Rows are points. To make a cloud, some directions were put in groups of two or more. Within a group, all points are equally far from the middle, so they leave a hole (a ring in 2 directions, a hollow ball in 3). The other directions are filled evenly. Then the cloud was stretched, turned, moved and blurred a little. Count the holes, and give their numbers of directions, smallest first.

Cloud:
array([[ 0.24, -0.29],
       [ 0.39, -0.07],
       [-0.31,  0.38],
       [-0.26,  0.43],
       [ 0.14,  0.44],
       [-0.32,  0.36],
       [ 0.38, -0.11],
       [ 0.35, -0.16],
       [-0.20, -0.26],
       [-0.35, -0.05],
       [-0.35,  0.32],
       [ 0.19, -0.33],
       [-0.23, -0.23],
       [-0.14, -0.29]])
Holes: 1 (2)

Cloud:
array([[ 0.18,  0.42, -0.12],
       [-0.31,  0.40, -0.06],
       [ 0.25, -0.22,  0.18],
       [ 0.22,  0.28, -0.34],
       [ 0.35, -0.06,  0.20],
       [ 0.31,  0.32,  0.07],
       [-0.17,  0.10,  0.48],
       [-0.20,  0.02, -0.53],
       [-0.01, -0.13, -0.48],
       [-0.17,  0.03, -0.54],
       [-0.20,  0.44, -0.14],
       [ 0.07,  0.43,  0.14],
       [ 0.16,  0.16,  0.41],
       [-0.59,  0.07,  0.06],
       [ 0.18, -0.01, -0.44],
       [-0.09,  0.46, -0.05],
       [-0.26,  0.35, -0.33],
       [-0.59,  0.00,  0.12],
       [-0.30, -0.31,  0.30],
       [-0.11, -0.14,  0.47],
       [-0.15,  0.30, -0.44],
       [ 0.22, -0.20,  0.27]])
Holes: 1 (3)

Cloud:
array([[ 0.32, -0.17,  0.13,  0.04],
       [-0.25, -0.03,  0.59, -0.02],
       [-0.25, -0.49, -0.20,  0.05],
       [-0.16, -0.23, -0.36,  0.32],
       [ 0.18, -0.39, -0.39, -0.15],
       [ 0.28, -0.16,  0.35, -0.03],
       [-0.15, -0.48,  0.04,  0.07],
       [-0.12, -0.04,  0.09,  0.37],
       [ 0.08,  0.06,  0.22, -0.40],
       [ 0.07, -0.16, -0.61,  0.22],
       [-0.20, -0.23,  0.07,  0.31],
       [-0.10, -0.11,  0.09, -0.49],
       [ 0.15,  0.20,  0.15, -0.27],
       [-0.21, -0.08,  0.30, -0.41],
       [ 0.07,  0.00, -0.34, -0.38],
       [ 0.14, -0.35, -0.50, -0.24],
       [-0.25, -0.19,  0.04, -0.44],
       [ 0.01,  0.26,  0.18,  0.20],
       [-0.22, -0.09, -0.73,  0.06],
       [ 0.20,  0.18,  0.26, -0.19],
       [ 0.15, -0.20, -0.68,  0.01],
       [ 0.06, -0.14, -0.75,  0.03],
       [-0.42, -0.24, -0.21, -0.26],
       [ 0.09, -0.15, -0.74,  0.01],
       [-0.38, -0.38, -0.42, -0.02],
       [-0.25, -0.09, -0.70,  0.05],
       [-0.32,  0.16,  0.34,  0.06]])
Holes: 2 (2, 2)
